Each row is a point. Before rounding, the points of a table are all equally far from one centre. They may lie mostly on one side of it. Where is the centre, to within rounding?

Points (8 x 2):
-0.055	0.020
-0.059	0.001
-0.054	0.022
-0.057	0.017
-0.053	0.024
0.001	0.031
-0.038	-0.028
-0.045	0.033
Centre: -0.023	0.005

Points:
0.025	0.027	0.009	0.007	0.018	-0.033	-0.028	-0.020	-0.008
-0.036	0.015	0.030	0.014	-0.002	-0.085	-0.007	-0.035	-0.022
-0.022	0.040	0.063	0.043	0.029	-0.029	-0.012	0.014	0.043
-0.052	-0.020	0.093	0.038	-0.029	-0.052	0.007	-0.030	-0.001
0.001	0.025	0.026	0.041	0.009	-0.016	0.073	-0.033	-0.052
0.004	0.073	0.042	0.012	0.039	-0.002	-0.022	0.004	-0.002
-0.056	-0.016	0.117	-0.015	-0.036	-0.038	0.006	0.014	-0.044
-0.033	0.003	0.020	0.003	-0.074	-0.046	0.030	-0.048	0.012
-0.005	0.038	0.052	0.043	-0.019	-0.001	-0.044	-0.008	-0.022
-0.052	0.046	0.048	0.059	0.017	-0.035	0.032	-0.041	0.004
-0.019	0.031	0.091	0.032	0.004	-0.071	-0.017	-0.003	-0.026
0.014	0.002	0.048	0.055	-0.026	0.000	0.002	-0.045	0.016
0.017	0.022	0.031	0.040	-0.011	-0.001	0.020	-0.057	-0.043
-0.054	0.045	0.041	0.026	-0.025	-0.058	-0.022	0.009	0.029
-0.048	0.036	0.069	0.042	-0.026	-0.031	-0.025	-0.002	-0.048
Centre: -0.023	0.017	0.055	-0.012	-0.009	-0.011	0.030	0.000	-0.005

Points, 24 rows:
-0.008	0.059	0.056	0.035	0.007	-0.071	-0.007	0.055	0.004	-0.005	0.050	-0.006	0.006	-0.067	0.005	0.094	-0.018	0.087	-0.001	0.024
-0.021	0.030	0.042	-0.002	0.036	-0.023	-0.002	0.049	-0.013	-0.046	-0.020	-0.040	-0.032	-0.018	0.014	0.034	0.000	0.100	0.067	0.021
-0.008	-0.010	0.030	-0.007	0.049	-0.017	0.025	0.013	0.003	-0.004	0.022	-0.041	0.000	-0.078	0.013	0.065	-0.027	0.066	0.067	-0.017
0.040	-0.001	-0.037	0.032	-0.019	-0.031	0.010	0.027	0.008	-0.031	0.007	-0.065	0.020	-0.028	0.016	0.066	0.013	0.025	0.035	0.047
0.034	0.017	-0.008	-0.011	0.041	-0.052	-0.014	0.026	0.022	-0.010	0.002	-0.040	-0.023	-0.064	0.007	0.067	0.036	0.074	0.021	0.069
-0.048	0.015	0.056	0.037	0.028	0.010	-0.038	0.057	-0.009	-0.042	0.014	0.016	-0.022	-0.033	0.007	-0.011	0.003	-0.028	0.014	0.039
0.009	0.030	-0.017	0.023	0.015	-0.006	0.029	0.019	0.050	-0.011	-0.035	-0.096	0.020	-0.061	-0.012	0.069	-0.010	0.068	0.014	0.008
-0.013	0.037	0.056	0.017	0.012	-0.027	-0.015	-0.013	-0.017	-0.033	-0.022	-0.083	-0.017	-0.098	0.008	0.036	-0.012	0.087	-0.016	0.022
-0.002	0.024	0.032	0.034	0.046	-0.068	-0.003	0.049	0.059	-0.003	-0.007	-0.007	-0.008	-0.045	0.006	0.020	-0.032	0.055	-0.009	0.072
-0.020	-0.006	-0.022	0.001	0.028	-0.011	-0.039	0.024	0.019	-0.042	-0.041	-0.083	-0.007	-0.075	-0.012	-0.012	0.017	0.045	0.044	0.024
0.034	0.030	-0.005	-0.008	0.051	-0.021	-0.005	0.049	-0.004	-0.033	0.000	-0.041	0.009	-0.066	0.009	0.053	0.020	0.048	0.084	0.017
0.041	-0.029	0.016	0.035	-0.019	-0.070	-0.054	0.053	0.017	-0.006	0.012	0.013	-0.008	-0.068	-0.004	0.048	0.002	-0.010	0.032	0.032
0.031	0.041	0.028	0.025	0.065	-0.041	-0.007	0.007	-0.011	0.020	0.023	-0.065	0.009	-0.029	0.033	0.022	-0.017	0.029	0.039	0.061
-0.003	0.001	-0.003	0.037	-0.004	-0.036	-0.028	-0.001	0.022	-0.069	0.005	-0.059	0.022	-0.082	0.019	0.066	-0.008	0.039	0.032	0.016
-0.018	0.006	0.006	-0.007	0.020	-0.012	-0.002	-0.010	-0.004	0.003	-0.060	-0.008	0.021	-0.102	0.023	0.007	-0.013	0.079	0.049	0.019
-0.027	0.027	0.000	0.006	-0.018	-0.052	0.008	0.041	0.018	0.002	-0.028	-0.002	-0.014	-0.087	0.029	0.034	-0.012	0.101	-0.023	0.054
-0.027	0.055	0.051	0.005	0.004	-0.045	-0.016	0.021	0.018	-0.044	-0.017	-0.029	-0.018	-0.033	0.024	0.055	-0.061	0.005	0.054	-0.006
-0.002	0.019	-0.003	-0.004	0.014	-0.030	-0.052	0.007	0.022	-0.050	-0.009	-0.010	0.017	-0.074	-0.007	0.062	-0.053	0.099	0.015	0.019
-0.003	0.010	0.044	-0.039	0.034	-0.010	0.005	0.013	-0.031	-0.055	-0.014	-0.008	0.004	-0.026	0.015	-0.011	0.013	0.028	0.046	0.072
0.002	0.040	0.024	0.022	0.032	-0.049	0.006	0.004	0.005	-0.037	-0.009	-0.043	-0.050	-0.089	-0.045	0.026	-0.009	0.012	0.038	0.042
0.004	0.023	-0.025	0.006	-0.015	-0.031	0.026	0.034	0.005	-0.016	0.039	-0.085	0.003	-0.070	0.024	0.031	0.018	0.108	0.009	0.037
-0.039	0.040	-0.031	-0.016	-0.005	0.005	-0.015	-0.014	0.026	-0.054	0.000	-0.029	-0.035	-0.024	0.054	0.046	-0.007	0.024	0.015	0.018
-0.027	0.025	0.027	0.008	-0.021	-0.023	-0.020	0.031	0.037	-0.061	0.013	-0.055	0.012	-0.089	0.009	0.039	-0.056	0.062	-0.016	0.037
0.005	0.022	0.009	-0.018	-0.004	-0.067	-0.006	0.054	0.023	-0.067	0.024	-0.087	-0.046	-0.058	-0.006	0.037	0.040	0.033	0.003	0.025
Centre: -0.006	0.033	0.033	-0.003	-0.015	-0.018	-0.022	0.016	0.014	0.016	0.013	-0.018	0.018	-0.022	-0.025	0.012	0.028	0.041	-0.001	-0.013

Points (28 x 24):
-0.015	0.028	0.029	-0.020	0.069	-0.051	-0.009	0.010	0.005	-0.046	0.023	0.066	-0.058	0.037	0.024	-0.008	0.033	-0.015	-0.006	0.031	0.072	0.024	0.033	-0.028
-0.026	0.021	0.037	0.008	0.091	-0.013	-0.014	0.002	-0.043	-0.077	-0.005	0.067	0.031	0.006	0.010	-0.048	0.068	-0.005	-0.034	0.032	0.028	0.029	0.046	-0.013
-0.030	0.024	0.037	-0.011	0.078	0.001	-0.005	-0.005	-0.009	-0.064	0.002	0.081	0.027	0.013	0.008	-0.004	0.067	-0.026	-0.022	0.012	0.039	0.067	0.039	-0.002
-0.059	0.028	0.021	-0.020	0.053	-0.019	-0.005	0.006	-0.008	-0.047	0.008	0.082	0.035	0.056	0.052	-0.052	0.026	0.007	0.001	-0.007	0.039	0.058	-0.005	0.005
-0.081	0.031	0.055	0.006	0.071	0.008	0.013	0.024	0.014	-0.049	0.015	0.036	-0.002	0.036	0.012	-0.004	0.025	-0.022	-0.001	0.050	0.042	0.021	0.038	0.007
-0.052	0.036	0.033	-0.028	0.082	-0.009	0.002	0.030	0.018	-0.054	0.012	0.059	-0.035	0.025	-0.002	-0.043	0.018	-0.010	-0.011	0.032	0.063	0.029	0.042	-0.014
-0.053	0.021	0.026	0.016	0.108	-0.025	-0.031	-0.025	-0.022	-0.043	-0.007	0.064	-0.009	0.033	0.025	-0.018	0.000	0.006	-0.004	0.008	0.058	0.020	0.045	0.013
-0.056	-0.014	0.038	-0.028	0.051	-0.020	-0.010	-0.014	-0.016	-0.020	0.002	0.096	-0.022	0.019	0.043	-0.033	0.019	-0.030	-0.016	-0.005	0.062	0.036	0.033	-0.013
-0.057	0.012	0.037	-0.010	0.060	-0.009	-0.003	-0.016	-0.030	-0.042	0.018	0.083	0.005	0.021	-0.003	-0.006	0.029	0.006	-0.045	-0.006	0.053	0.057	0.024	0.010
-0.039	0.021	0.052	-0.008	0.081	-0.013	0.004	0.005	-0.033	-0.069	0.027	0.062	-0.050	0.037	0.010	-0.053	0.026	0.006	0.003	0.014	0.069	0.011	0.056	0.005
-0.056	-0.007	0.038	-0.037	0.081	-0.028	-0.015	-0.010	-0.008	-0.058	0.009	0.058	0.000	0.054	0.005	-0.037	0.054	-0.020	-0.019	0.021	0.056	0.025	0.030	-0.004
-0.048	0.025	0.066	-0.019	0.089	-0.017	0.011	-0.024	0.015	-0.074	0.010	0.048	-0.017	0.028	0.005	-0.039	0.030	-0.029	-0.004	0.025	0.067	0.018	0.029	-0.004
-0.041	-0.006	0.023	-0.008	0.064	-0.035	-0.044	-0.008	-0.009	-0.065	0.003	0.063	-0.006	0.025	0.033	-0.009	0.036	-0.015	-0.026	0.035	0.072	0.048	0.067	0.001
-0.018	-0.019	0.012	-0.013	0.079	-0.048	-0.005	-0.017	0.016	-0.038	0.003	0.078	-0.012	0.043	0.010	-0.034	0.022	-0.038	-0.036	0.062	0.041	0.010	0.041	-0.022
-0.037	-0.019	0.046	0.000	0.074	0.005	0.015	0.005	0.029	-0.052	-0.002	0.052	0.006	0.037	-0.004	-0.030	0.035	0.027	-0.033	0.028	0.057	0.075	0.026	-0.039
-0.043	0.004	0.035	-0.025	0.041	-0.033	0.004	-0.023	0.002	-0.065	0.009	0.071	0.027	0.024	-0.025	-0.035	0.011	0.005	-0.007	0.010	0.089	0.050	0.038	-0.025
-0.054	0.012	0.026	-0.017	0.094	0.013	-0.014	0.022	-0.030	-0.062	0.036	0.062	-0.021	0.050	-0.003	-0.015	0.034	-0.013	-0.014	0.022	0.067	0.031	0.026	-0.003
-0.029	-0.025	0.036	-0.012	0.063	-0.038	-0.036	-0.014	0.009	-0.068	0.027	0.077	-0.021	0.002	0.015	-0.037	0.050	-0.013	0.018	0.025	0.058	0.061	0.046	-0.005
-0.055	0.040	0.040	0.011	0.071	-0.022	-0.017	0.006	-0.033	-0.033	-0.003	0.057	-0.020	0.017	0.036	-0.040	0.013	-0.013	0.001	0.001	0.090	0.007	0.017	-0.014
-0.039	-0.004	0.056	0.016	0.067	-0.035	0.003	-0.007	-0.031	-0.040	0.003	0.072	0.006	0.010	0.010	-0.043	-0.012	0.020	-0.050	0.011	0.081	0.045	0.035	-0.034
-0.057	0.001	-0.010	-0.011	0.063	0.014	0.001	-0.007	-0.007	-0.009	0.002	0.029	-0.030	0.030	0.044	-0.040	0.032	-0.025	0.001	0.004	0.062	0.054	0.022	0.016
-0.033	0.004	0.042	-0.001	0.070	0.002	0.008	0.003	0.004	-0.042	-0.007	0.045	-0.037	0.077	-0.007	-0.022	0.035	-0.004	-0.033	0.006	0.046	0.033	0.062	-0.014
-0.059	0.012	0.030	-0.003	0.071	-0.024	-0.031	0.004	-0.012	-0.050	-0.002	0.083	-0.029	0.041	0.027	-0.033	0.044	0.008	-0.002	0.027	0.052	0.034	0.005	-0.034
-0.034	0.014	0.030	0.016	0.070	-0.018	-0.014	-0.006	-0.009	-0.073	0.022	0.076	-0.009	0.036	-0.006	-0.048	0.009	-0.021	-0.021	0.045	0.080	0.045	0.042	0.015
-0.042	0.034	0.006	-0.011	0.101	-0.022	-0.014	-0.030	0.007	-0.086	-0.007	0.060	0.008	0.023	0.018	-0.045	0.023	-0.011	-0.048	0.019	0.044	0.011	0.011	-0.008
-0.028	0.045	0.066	-0.016	0.072	-0.033	0.002	0.022	0.014	-0.069	-0.007	0.032	-0.023	0.044	0.048	-0.023	-0.006	-0.040	-0.044	-0.003	0.045	0.023	0.053	-0.004
-0.040	0.005	0.049	0.002	0.082	-0.026	-0.007	-0.008	-0.001	-0.001	0.023	0.052	0.009	0.039	-0.008	-0.029	-0.008	0.004	-0.028	0.023	0.073	-0.009	0.024	-0.035
-0.055	0.014	0.023	0.009	0.108	-0.027	0.031	0.012	-0.013	-0.063	0.004	0.054	-0.022	0.038	-0.003	-0.018	-0.002	-0.013	0.009	0.015	0.068	0.060	0.004	-0.002
Centre: 0.005	-0.010	0.020	0.000	0.043	-0.007	0.010	0.009	-0.012	-0.062	0.015	0.032	0.009	0.012	0.031	-0.019	-0.002	-0.001	0.004	0.010	0.018	0.015	0.020	-0.012

Points, 31 rows:
-0.012	-0.010	0.009	-0.012	-0.021	0.021	0.053	-0.008	0.015	-0.002	0.049	0.048	-0.077	0.036	0.023	-0.008	0.029	-0.016	0.042	-0.032	0.012	0.055	0.022	0.051
-0.013	0.001	-0.014	-0.046	-0.061	-0.006	0.037	-0.022	-0.015	0.020	0.038	0.035	-0.099	0.036	0.041	0.021	0.023	-0.003	0.043	-0.068	-0.013	0.032	0.054	0.041
-0.021	0.021	-0.045	-0.066	-0.047	0.014	0.035	0.001	-0.002	0.021	0.011	0.054	-0.074	0.002	0.008	0.025	0.035	0.021	0.044	-0.023	0.001	0.042	0.079	0.020
-0.005	-0.010	0.001	-0.036	-0.024	0.005	0.051	0.031	0.009	-0.014	0.055	0.059	-0.090	0.042	0.027	0.048	0.028	0.022	0.064	-0.035	0.019	0.065	0.013	0.006
0.009	0.017	-0.002	-0.022	-0.005	0.003	0.046	-0.030	-0.004	-0.007	0.025	0.025	-0.075	0.076	0.027	0.026	0.060	-0.008	0.034	-0.015	-0.024	0.030	0.028	0.022
-0.023	-0.028	-0.021	-0.026	-0.028	0.015	0.049	0.018	0.003	-0.045	0.043	0.079	-0.077	0.019	0.012	0.014	0.017	-0.021	0.029	-0.029	-0.011	0.033	0.049	0.005
0.013	-0.012	-0.008	-0.053	-0.024	-0.023	0.062	0.013	0.004	-0.030	0.047	0.060	-0.073	-0.005	0.015	0.028	0.011	-0.021	0.081	-0.053	0.030	0.068	0.011	0.049
-0.048	-0.017	-0.005	-0.067	-0.004	-0.027	0.045	0.025	0.011	-0.002	0.024	0.096	-0.060	0.028	0.016	0.013	-0.009	-0.014	0.030	-0.017	0.013	0.035	0.007	0.023
-0.025	-0.021	-0.002	-0.023	-0.016	-0.004	0.032	0.019	-0.016	0.002	0.048	0.059	-0.089	0.019	0.026	0.013	0.040	-0.027	0.040	-0.043	0.002	0.063	0.019	0.005
0.007	0.026	0.029	-0.011	-0.027	-0.001	0.044	0.010	-0.047	-0.017	0.039	0.065	-0.067	0.014	0.042	0.039	0.024	0.002	0.065	0.007	0.026	0.064	0.057	0.002
-0.025	-0.004	0.035	-0.043	-0.021	-0.012	0.020	-0.012	0.005	-0.002	0.052	0.043	-0.060	0.066	0.031	0.032	0.024	-0.027	0.050	-0.062	0.064	0.036	0.029	0.007
0.001	0.010	-0.039	-0.053	-0.058	-0.005	0.029	0.017	0.009	-0.002	0.012	0.063	-0.088	0.068	0.039	0.022	0.002	-0.008	0.033	-0.044	0.032	0.056	-0.007	0.016
-0.012	-0.019	-0.020	-0.037	-0.048	-0.002	0.032	0.013	-0.021	0.003	0.047	0.083	-0.052	0.033	0.007	0.018	0.014	0.002	0.070	-0.034	0.013	0.084	-0.014	0.016
-0.006	0.026	0.012	-0.079	0.016	0.000	0.028	0.013	-0.022	-0.011	0.015	0.062	-0.066	-0.008	0.050	0.035	0.051	-0.033	0.029	-0.068	0.001	0.046	0.040	0.026
-0.028	0.027	-0.024	-0.053	-0.027	-0.020	0.042	0.001	-0.029	0.000	0.020	0.059	-0.089	0.030	0.015	0.033	0.012	-0.009	0.035	-0.029	-0.015	0.064	0.028	0.047
-0.009	-0.009	0.044	-0.035	-0.036	0.012	0.045	0.025	-0.012	0.003	0.034	0.031	-0.074	0.036	0.015	0.030	0.013	-0.031	0.085	-0.022	-0.019	0.063	0.018	0.008
0.013	-0.003	-0.014	-0.053	0.007	0.025	0.050	-0.004	0.029	-0.014	0.014	0.048	-0.066	0.029	0.030	0.006	0.040	-0.007	0.081	-0.028	-0.007	0.075	0.046	0.014
-0.034	0.004	-0.031	-0.035	-0.021	0.014	0.014	0.032	0.019	0.011	0.031	0.066	-0.049	0.032	0.038	0.030	0.019	0.000	0.047	-0.063	0.006	0.056	-0.003	0.050
-0.056	-0.008	0.011	-0.036	-0.028	0.014	0.010	-0.004	-0.013	-0.025	0.033	0.012	-0.062	0.015	0.018	0.054	0.030	-0.028	0.029	-0.072	-0.028	0.067	0.023	0.001
-0.012	0.005	0.008	-0.032	-0.043	-0.008	0.050	-0.005	0.006	-0.016	0.023	0.067	-0.103	0.037	-0.013	0.036	0.041	0.014	0.079	-0.058	0.020	0.060	0.007	-0.020
-0.009	0.031	-0.019	-0.034	-0.024	-0.028	0.037	-0.026	-0.021	0.005	0.006	0.062	-0.093	-0.005	0.014	0.026	0.052	-0.017	0.047	-0.028	0.002	0.088	0.019	0.007
0.044	0.008	0.038	-0.055	-0.030	-0.009	0.044	-0.018	0.011	0.005	0.041	0.053	-0.084	0.010	-0.012	0.065	0.022	-0.030	0.055	-0.046	0.033	0.062	-0.008	0.042
-0.050	0.015	0.030	-0.037	-0.033	0.014	0.046	-0.008	-0.008	-0.015	0.017	0.059	-0.039	0.037	0.063	0.013	0.041	-0.011	0.069	-0.013	-0.012	0.065	-0.027	-0.009
-0.008	-0.056	0.029	-0.033	-0.020	0.010	0.013	-0.001	-0.010	0.021	0.035	0.057	-0.089	-0.047	0.052	0.012	0.000	-0.015	0.083	-0.032	0.028	0.058	0.006	0.009
-0.031	0.003	0.029	-0.030	-0.023	-0.013	0.011	0.015	0.000	-0.012	0.002	0.014	-0.085	0.048	0.018	0.044	0.056	-0.042	0.044	-0.019	-0.012	0.027	0.024	0.015
-0.013	-0.026	-0.016	-0.024	-0.028	-0.001	0.037	0.000	0.002	0.003	0.034	0.037	-0.065	0.048	0.057	0.034	0.026	-0.015	0.075	-0.044	-0.020	0.065	0.022	0.037
-0.017	-0.016	-0.008	-0.074	-0.007	-0.023	0.029	-0.009	-0.019	-0.016	0.016	0.056	-0.043	0.072	0.014	0.016	0.009	-0.023	0.053	-0.031	-0.018	0.073	0.030	-0.008
0.001	0.024	0.016	-0.057	-0.018	0.036	0.051	0.005	-0.005	-0.012	0.018	0.050	-0.113	0.020	0.047	0.028	0.035	-0.007	0.032	-0.035	0.022	0.065	0.016	0.035
0.009	0.001	-0.006	-0.074	-0.006	0.011	0.009	0.007	-0.023	-0.020	-0.002	0.045	-0.098	0.006	0.044	0.028	0.017	-0.019	0.063	-0.023	-0.031	0.080	0.037	0.027
-0.023	0.021	0.018	-0.024	-0.021	-0.007	0.010	0.029	-0.015	-0.024	0.016	0.103	-0.081	0.047	0.013	-0.015	0.028	0.021	0.033	-0.024	0.012	0.035	0.010	-0.008
-0.025	0.015	0.015	-0.024	-0.035	0.007	0.034	0.003	-0.026	-0.028	0.057	0.071	-0.074	0.002	0.051	0.040	0.019	-0.045	0.039	-0.028	-0.002	0.064	0.024	0.015
Centre: 0.015	0.004	0.010	-0.041	-0.030	-0.005	0.017	-0.023	-0.001	-0.016	0.003	0.030	-0.034	-0.010	0.027	0.027	-0.003	0.021	0.038	-0.034	0.011	0.009	0.004	-0.004
